Every row gives one point. The last column is the point's height on a tilted bowl or saddle (a function of degree 2), plus a little noise. Count its main directions that bend up, bend down and stay straight.

Points (18 x 4):
[[-0.06  0.02  0.29 -0.13]
 [ 0.72  0.32 -0.29 -0.35]
 [ 0.03 -0.17  0.42  0.01]
 [-0.17 -0.25  0.07 -0.10]
 [ 0.19  0.13  0.17 -0.12]
 [-0.25 -0.35 -0.40 -0.22]
 [-0.19  0.62 -0.41  0.55]
 [-0.25 -0.09  0.42 -0.16]
 [-0.10  0.36  0.28 -0.09]
 [-0.22  0.02 -0.16 -0.24]
 [-0.04 -0.11 -0.13 -0.13]
 [-0.25 -0.05  0.17 -0.25]
 [ 0.04 -0.11 -0.46 -0.10]
 [-0.31  0.36  0.28 -0.32]
 [-0.58  0.08  0.37 -0.82]
 [-0.16 -0.55 -0.18  0.08]
 [ 0.05 -0.29  0.36  0.08]
 [ 0.04 -0.19  0.19 -0.06]]
Directions: 1 up, 1 down, 1 straight

Points (21 x 5):
[[ 0.02 -0.14 -0.16  0.14 -0.22]
 [-0.46 -0.05 -0.49  0.39 -0.40]
 [-0.18  0.17  0.07 -0.51 -0.27]
 [-0.32  0.22 -0.09  0.48 -0.35]
 [ 0.32  0.05 -0.04  0.24 -0.22]
 [ 0.21 -0.27 -0.44  0.41 -0.09]
 [-0.19  0.05  0.26 -0.39 -0.14]
 [-0.65 -0.05 -0.07 -0.08 -0.56]
 [-0.12 -0.33  0.60  0.18  0.22]
 [-0.06  0.68 -0.10  0.16 -0.47]
 [ 0.23 -0.40  0.01 -0.40 -0.33]
 [ 0.14  0.21  0.12 -0.30 -0.27]
 [-0.47 -0.37 -0.04 -0.16 -0.45]
 [ 0.16  0.05 -0.22  0.28 -0.12]
 [-0.08 -0.08 -0.09 -0.54 -0.23]
 [ 0.28 -0.43 -0.53  0.20 -0.13]
 [ 0.11 -0.01  0.52  0.20 -0.03]
 [ 0.04 -0.46  0.22 -0.22 -0.23]
 [-0.25 -0.27  0.07  0.06 -0.27]
 [-0.01  0.17 -0.07 -0.10 -0.23]
 [ 0.05  0.48 -0.36  0.01 -0.11]]
Directions: 1 up, 2 down, 1 straight

Points (44 x 7):
[[-0.22  0.31  0.20 -0.14 -0.31 -0.22 -0.17]
 [-0.05 -0.05  0.06 -0.14 -0.23  0.33 -0.03]
 [-0.17  0.43  0.12 -0.36 -0.28 -0.22 -0.31]
 [ 0.11 -0.06  0.03 -0.29  0.17 -0.07 -0.02]
 [ 0.77  0.37 -0.31 -0.11 -0.10 -0.06  0.04]
 [-0.20  0.03 -0.14  0.07  0.10 -0.12  0.01]
 [ 0.64  0.30  0.14  0.40 -0.19 -0.27 -0.19]
 [ 0.48 -0.13  0.48 -0.44  0.03  0.14  0.03]
 [ 0.15  0.37 -0.36 -0.14 -0.07 -0.04 -0.35]
 [-0.23 -0.35 -0.09 -0.42 -0.26  0.12 -0.17]
 [ 0.22 -0.14 -0.32  0.27 -0.27  0.34 -0.24]
 [ 0.04  0.09  0.59 -0.01 -0.10  0.04 -0.34]
 [ 0.25 -0.31 -0.15 -0.01 -0.02  0.65  0.15]
 [ 0.00  0.04  0.24 -0.72  0.13 -0.27 -0.46]
 [-0.24  0.44  0.13  0.16 -0.11  0.04 -0.21]
 [-0.02 -0.25 -0.02 -0.16  0.29 -0.32 -0.12]
 [ 0.58  0.29  0.05 -0.20  0.11 -0.10  0.17]
 [-0.60  0.48 -0.27  0.02  0.71 -0.08 -0.20]
 [ 0.07 -0.34 -0.01 -0.42 -0.28  0.13 -0.15]
 [ 0.40  0.30 -0.16  0.07  0.45 -0.02 -0.18]
 [-0.07  0.25  0.55  0.26  0.19 -0.32 -0.44]
 [ 0.15  0.40 -0.14  0.02  0.04  0.43 -0.26]
 [-0.31  0.26  0.04 -0.17  0.16 -0.42  0.13]
 [ 0.81  0.12 -0.57 -0.25 -0.40 -0.53 -0.32]
 [ 0.18 -0.14 -0.22 -0.08  0.02  0.25  0.01]
 [ 0.64 -0.28 -0.21 -0.33  0.54 -0.30  0.01]
 [-0.31 -0.09 -0.48 -0.24  0.00 -0.04 -0.17]
 [ 0.37  0.10  0.12 -0.01  0.23 -0.24  0.07]
 [-0.02 -0.37 -0.23 -0.18 -0.32  0.10 -0.16]
 [ 0.36  0.05  0.15  0.19  0.34  0.07  0.00]
 [-0.18  0.21  0.05  0.31  0.53 -0.19 -0.36]
 [-0.06  0.45  0.12  0.76 -0.34 -0.32 -1.07]
 [-0.44 -0.22 -0.37 -0.23  0.14  0.13 -0.09]
 [ 0.44  0.09 -0.02  0.25 -0.40  0.28 -0.14]
 [-0.43 -0.21  0.18  0.15  0.06 -0.29  0.12]
 [-0.22  0.01 -0.01 -0.10 -0.07  0.15  0.04]
 [ 0.19  0.17 -0.18  0.12 -0.29  0.04 -0.26]
 [ 0.36 -0.52 -0.32  0.01  0.25  0.62 -0.01]
 [ 0.05  0.24 -0.50  0.31  0.00  0.23 -0.61]
 [-0.05 -0.53 -0.30 -0.24  0.04 -0.04 -0.27]
 [ 0.13 -0.04  0.26  0.16  0.09 -0.06 -0.04]
 [ 0.11  0.11 -0.41 -0.21 -0.54  0.42 -0.64]
 [-0.50  0.39 -0.07  0.30  0.11 -0.24  0.12]
 [-0.49 -0.22 -0.16  0.13 -0.17  0.19  0.12]]
Directions: 1 up, 4 down, 1 straight

Points:
[[-0.11 -0.06  0.34 -0.41  0.26 -0.21 -0.01 -0.17  0.28]
 [ 0.06 -0.41 -0.20 -0.11 -0.05 -0.38 -0.29  0.17  0.19]
 [-0.24  0.19  0.26  0.38  0.22 -0.29  0.01 -0.07  0.17]
 [-0.02  0.43  0.19 -0.36 -0.03  0.08  0.20 -0.66 -0.18]
 [ 0.27  0.11 -0.19 -0.10 -0.19  0.09  0.18  0.13  0.03]
 [-0.24  0.24  0.30 -0.33 -0.39 -0.68  0.31  0.18  0.63]
 [ 0.19 -0.18 -0.29 -0.16 -0.14  0.52 -0.11 -0.19  0.26]
 [ 0.08 -0.24  0.14  0.06  0.49 -0.19  0.32 -0.67 -0.10]
 [ 0.06  0.28  0.40  0.17  0.14 -0.11 -0.13 -0.27 -0.02]
 [ 0.32  0.35 -0.02 -0.12  0.16 -0.06 -0.46 -0.36  0.01]
 [-0.05 -0.10 -0.06  0.30  0.31  0.09  0.27  0.00  0.09]
 [-0.03 -0.22 -0.09 -0.26  0.56  0.15 -0.02 -0.01  0.10]
 [ 0.13 -0.19  0.18  0.06  0.23 -0.02  0.40  0.31  0.06]
 [-0.63 -0.24  0.02 -0.35 -0.21 -0.04  0.45 -0.38  0.32]
 [ 0.36 -0.26  0.25 -0.59 -0.43  0.21  0.14 -0.39  0.40]
 [-0.17  0.29  0.59  0.27 -0.15  0.57 -0.11 -0.82 -0.23]
 [-0.07 -0.11 -0.48 -0.46 -0.08  0.48 -0.14  0.06  0.31]
 [-0.34 -0.05  0.59  0.30  0.20  0.27 -0.24 -0.41  0.17]
 [-0.34  0.61  0.16 -0.25  0.08 -0.43 -0.21  0.50 -0.25]
 [ 0.21 -0.08 -0.32  0.17  0.29 -0.15 -0.17 -0.24  0.16]
 [-0.08  0.29 -0.16  0.00 -0.27 -0.23  0.44  0.50  0.13]
 [-0.14 -0.26  0.42  0.23  0.39 -0.15 -0.10  0.06  0.20]
 [ 0.35 -0.01 -0.57 -0.04  0.17 -0.24  0.11 -0.06  0.16]
 [ 0.23  0.01  0.05  0.06  0.08  0.15 -0.31  0.11  0.13]
 [-0.02  0.03  0.09 -0.03  0.70 -0.28  0.61 -0.27  0.42]
 [ 0.07 -0.43 -0.23  0.52 -0.13  0.18 -0.25  0.59  0.06]
 [ 0.31 -0.11 -0.11  0.09  0.78 -0.01  0.16  0.02  0.17]
 [ 0.28  0.16 -0.15  0.29  0.12 -0.03 -0.35  0.20  0.06]
 [-0.28 -0.31  0.20  0.26 -0.54  0.36  0.13 -0.41 -0.08]
 [-0.10  0.42  0.47  0.46  0.00 -0.33 -0.33 -0.09  0.23]
 [ 0.27  0.00  0.11  0.22  0.46  0.12 -0.04 -0.01  0.14]
 [ 0.17  0.13  0.16 -0.03 -0.09 -0.08  0.29 -0.10  0.06]
 [-0.46  0.19  0.61 -0.08 -0.05  0.06 -0.03  0.06  0.41]
 [ 0.12  0.14 -0.13 -0.25  0.22 -0.05  0.00 -0.09  0.01]
 [ 0.12  0.35  0.24 -0.43  0.68 -0.53  0.08  0.06  0.26]
 [ 0.33 -0.46 -0.03 -0.26  0.27 -0.01 -0.72  0.49  0.30]
 [ 0.63 -0.33  0.12  0.58  0.39  0.14 -0.29 -0.05  0.58]
 [ 0.37  0.25 -0.04 -0.19 -0.15 -0.20 -0.24  0.27 -0.10]
 [ 0.01 -0.35 -0.03 -0.56  0.00 -0.22 -0.33 -0.32  0.56]
 [ 0.00  0.32 -0.12  0.24 -0.04 -0.21  0.42 -0.21  0.10]
 [-0.34 -0.13  0.06 -0.24  0.13 -0.07  0.03  0.07  0.09]
 [ 0.05  0.12 -0.09 -0.10  0.14  0.24 -0.39  0.67 -0.25]
 [ 0.11 -0.31  0.23 -0.04 -0.44 -0.30 -0.05 -0.27  0.19]
 [-0.63  0.03 -0.11  0.13 -0.26  0.32  0.33 -0.26  0.37]
 [ 0.02 -0.04  0.33  0.74  0.12 -0.20 -0.17 -0.12  0.47]
 [ 0.12  0.07  0.01  0.10  0.02  0.11  0.20  0.29  0.01]
 [ 0.04  0.47 -0.31 -0.02 -0.24  0.44 -0.04  0.55 -0.14]
 [-0.12 -0.04  0.19  0.01 -0.23  0.13  0.09 -0.49 -0.14]
 [-0.33  0.13  0.17  0.13  0.56  0.55  0.10  0.09  0.42]
 [ 0.16 -0.46 -0.20 -0.19 -0.41 -0.24  0.07  0.05  0.22]
 [-0.35 -0.12 -0.10 -0.08  0.14  0.24  0.13  0.45 -0.12]
 [-0.24 -0.39 -0.12 -0.27 -0.29 -0.26  0.00 -0.52  0.19]
 [-0.39  0.45 -0.13  0.05  0.06  0.01 -0.24  0.40 -0.11]
 [-0.25 -0.12  0.17 -0.10  0.00 -0.29 -0.48  0.20  0.34]
 [-0.05 -0.02  0.08 -0.21 -0.38  0.31 -0.10  0.28  0.18]
 [ 0.10 -0.21  0.63 -0.03  0.56  0.34  0.39  0.19  0.36]
 [ 0.23  0.10  0.23  0.91 -0.05 -0.15 -0.08  0.37  0.86]
 [-0.40 -0.09  0.03  0.22  0.39  0.05 -0.19 -0.47  0.13]
 [-0.39 -0.36 -0.53 -0.36  0.09 -0.06 -0.55 -0.21  0.72]
 [-0.08 -0.44  0.20 -0.09  0.40  0.43  0.14 -0.21 -0.14]
 [-0.04  0.11  0.07 -0.25 -0.09 -0.23 -0.35  0.32  0.07]
 [ 0.26  0.32  0.22 -0.03 -0.02 -0.21  0.08 -0.29 -0.14]
 [-0.07 -0.40 -0.03 -0.56 -0.17 -0.22 -0.28  0.06  0.44]
 [ 0.13 -0.18 -0.28 -0.22  0.00 -0.30  0.37  0.05  0.22]
 [-0.44 -0.09 -0.42  0.08 -0.43  0.07  0.33 -0.25  0.45]
 [-0.01  0.33  0.09 -0.20 -0.26  0.58  0.35 -0.65  0.09]]
Directions: 6 up, 2 down, 0 straight

Points:
[[-0.12  0.05 -0.43  0.09 -0.21  0.28 -0.05  0.22  0.17]
 [-0.27 -0.25 -0.14 -0.22  0.19 -0.37  0.13  0.01  0.20]
 [ 0.23  0.26 -0.23 -0.16 -0.41 -0.01  0.31  0.09  0.28]
 [-0.03 -0.03 -0.35  0.56  0.26  0.24  0.08 -0.07  0.04]
 [ 0.03 -0.31 -0.50 -0.20 -0.11 -0.44 -0.13  0.10  0.12]
 [-0.50  0.07 -0.36  0.16  0.06  0.16  0.35  0.26  0.15]
 [-0.20 -0.06 -0.28  0.16 -0.54  0.46 -0.16 -0.18  0.37]
 [ 0.30  0.31  0.52 -0.02 -0.67  0.28  0.21  0.17  0.60]
 [ 0.09 -0.08 -0.05  0.44 -0.01 -0.11 -0.16 -0.09 -0.01]
 [ 0.00 -0.06 -0.70  0.18  0.32  0.23 -0.02 -0.11  0.03]
 [-0.09 -0.01  0.17  0.20 -0.08 -0.41  0.08 -0.05 -0.03]
 [-0.12  0.25 -0.38  0.11 -0.14  0.10 -0.03  0.06  0.15]
 [-0.48 -0.34 -0.10  0.86 -0.07 -0.16  0.37  0.78  0.58]
 [ 0.23  0.01  0.17 -0.14 -0.02 -0.08 -0.10 -0.06  0.02]
 [ 0.26 -0.39  0.05  0.40 -0.02 -0.36  0.25 -0.21 -0.01]
 [ 0.19  0.63 -0.04 -0.33 -0.19 -0.01 -0.23  0.14  0.30]
 [ 0.33  0.12 -0.03  0.20 -0.11 -0.09 -0.54  0.08 -0.09]
 [ 0.52 -0.32  0.22 -0.09  0.49  0.05  0.37 -0.48  0.41]
 [-0.11 -0.30 -0.42  0.35 -0.03 -0.44  0.16  0.10  0.07]
 [-0.56  0.10  0.39  0.13 -0.07 -0.32 -0.05 -0.22  0.28]
 [-0.29  0.09  0.15 -0.18 -0.08 -0.11  0.03 -0.33  0.11]
 [ 0.12 -0.33  0.30  0.14 -0.55 -0.46 -0.06 -0.35 -0.21]
 [ 0.59 -0.10  0.12 -0.31 -0.28 -0.23 -0.25 -0.26 -0.12]
 [ 0.28  0.03  0.84 -0.45  0.10  0.17 -0.24  0.20  0.72]
 [ 0.12  0.02  0.24 -0.54 -0.12  0.41  0.35  0.14  0.54]
 [ 0.19 -0.31  0.31 -0.18 -0.24  0.14  0.14 -0.44  0.08]
 [-0.08  0.08  0.06  0.44  0.04  0.12 -0.04  0.09  0.05]
 [ 0.29  0.39 -0.22 -0.36  0.31 -0.15 -0.62 -0.38  0.30]
 [-0.46 -0.41  0.29 -0.39 -0.34 -0.37  0.15 -0.40  0.31]
 [-0.44 -0.33 -0.29  0.31  0.15 -0.08 -0.18 -0.12  0.13]
 [-0.38 -0.14  0.22  0.29  0.49  0.17 -0.23 -0.04  0.11]
 [ 0.18  0.41  0.56  0.29 -0.35  0.01 -0.13 -0.07  0.25]
 [-0.33 -0.35 -0.57 -0.20  0.75  0.03  0.20  0.10  0.22]
 [-0.46  0.17 -0.01  0.07  0.46 -0.15  0.00  0.34  0.20]
 [ 0.04  0.12  0.07 -0.52 -0.11 -0.48 -0.19 -0.23  0.03]
 [ 0.10 -0.25 -0.14 -0.62  0.04  0.23  0.06  0.01  0.25]
 [-0.48 -0.39  0.33 -0.06  0.18  0.09 -0.18  0.13  0.32]
 [-0.12 -0.51 -0.48 -0.29  0.34 -0.40 -0.12 -0.45  0.29]
 [ 0.10 -0.14 -0.13  0.05 -0.25 -0.35  0.13 -0.10 -0.14]
 [ 0.05 -0.42  0.09  0.21 -0.07 -0.17  0.31 -0.16 -0.03]
 [-0.24  0.18  0.09 -0.56  0.55 -0.11 -0.25  0.31  0.49]
 [-0.02  0.27  0.44  0.24 -0.02 -0.12  0.42 -0.18  0.22]
 [-0.05  0.42  0.03  0.00 -0.04 -0.18 -0.05  0.70  0.28]
 [-0.18 -0.24  0.37 -0.46 -0.46 -0.11 -0.21 -0.06  0.27]
 [-0.45  0.12  0.04  0.14  0.02 -0.03  0.53  0.13  0.11]
 [ 0.28 -0.24 -0.09  0.97 -0.14 -0.05 -0.56 -0.75  0.68]
 [ 0.05  0.49 -0.08 -0.10 -0.34  0.13  0.01 -0.07  0.28]
 [ 0.10 -0.36  0.22  0.00 -0.17 -0.11  0.42  0.26  0.19]
 [ 0.62 -0.44  0.01 -0.05 -0.27 -0.41 -0.52  0.63  0.20]
 [-0.20  0.29 -0.23  0.35  0.13  0.30 -0.31 -0.64  0.44]
 [ 0.06  0.09  0.24  0.24 -0.49 -0.01  0.06  0.60  0.30]
 [-0.33 -0.01  0.07  0.32  0.11 -0.04 -0.45 -0.11  0.11]
 [ 0.21 -0.08 -0.08 -0.27  0.10 -0.31 -0.12 -0.37  0.02]
 [-0.52 -0.09  0.15  0.05  0.24 -0.11 -0.23  0.18  0.21]
 [-0.01 -0.19 -0.31  0.06  0.27  0.00 -0.51 -0.25 -0.06]
 [ 0.42 -0.03 -0.12 -0.17  0.31  0.08  0.12 -0.19  0.19]
 [ 0.04 -0.25  0.14  0.02 -0.38 -0.58  0.14 -0.22 -0.24]
 [-0.49 -0.35 -0.12  0.04  0.00  0.13 -0.27 -0.38  0.18]
 [-0.35 -0.28  0.12 -0.28  0.05 -0.56  0.16 -0.04  0.25]
 [ 0.08  0.10 -0.17  0.39 -0.03  0.15  0.43  0.20  0.18]
 [ 0.27  0.07 -0.09  0.21  0.20 -0.05 -0.01 -0.28  0.11]
 [-0.36 -0.06 -0.42 -0.08 -0.42 -0.02 -0.26 -0.44  0.35]
 [-0.24 -0.18  0.55 -0.12  0.00  0.14  0.04 -0.04  0.30]
 [ 0.12  0.28 -0.31 -0.06  0.45  0.26  0.63 -0.18  0.43]
 [-0.01  0.13 -0.24  0.25  0.21  0.27  0.38 -0.07  0.11]
 [ 0.05  0.39 -0.06 -0.44 -0.19  0.30 -0.34 -0.04  0.31]
 [-0.11 -0.15  0.31 -0.46 -0.19 -0.06 -0.31  0.11  0.24]
 [-0.16 -0.30  0.05  0.27  0.48 -0.12  0.15  0.12  0.18]
 [-0.05 -0.06  0.37 -0.15  0.29 -0.20  0.18 -0.02  0.25]
 [-0.39 -0.74  0.32 -0.34 -0.34  0.05  0.37  0.26  0.73]]
Directions: 5 up, 1 down, 2 straight
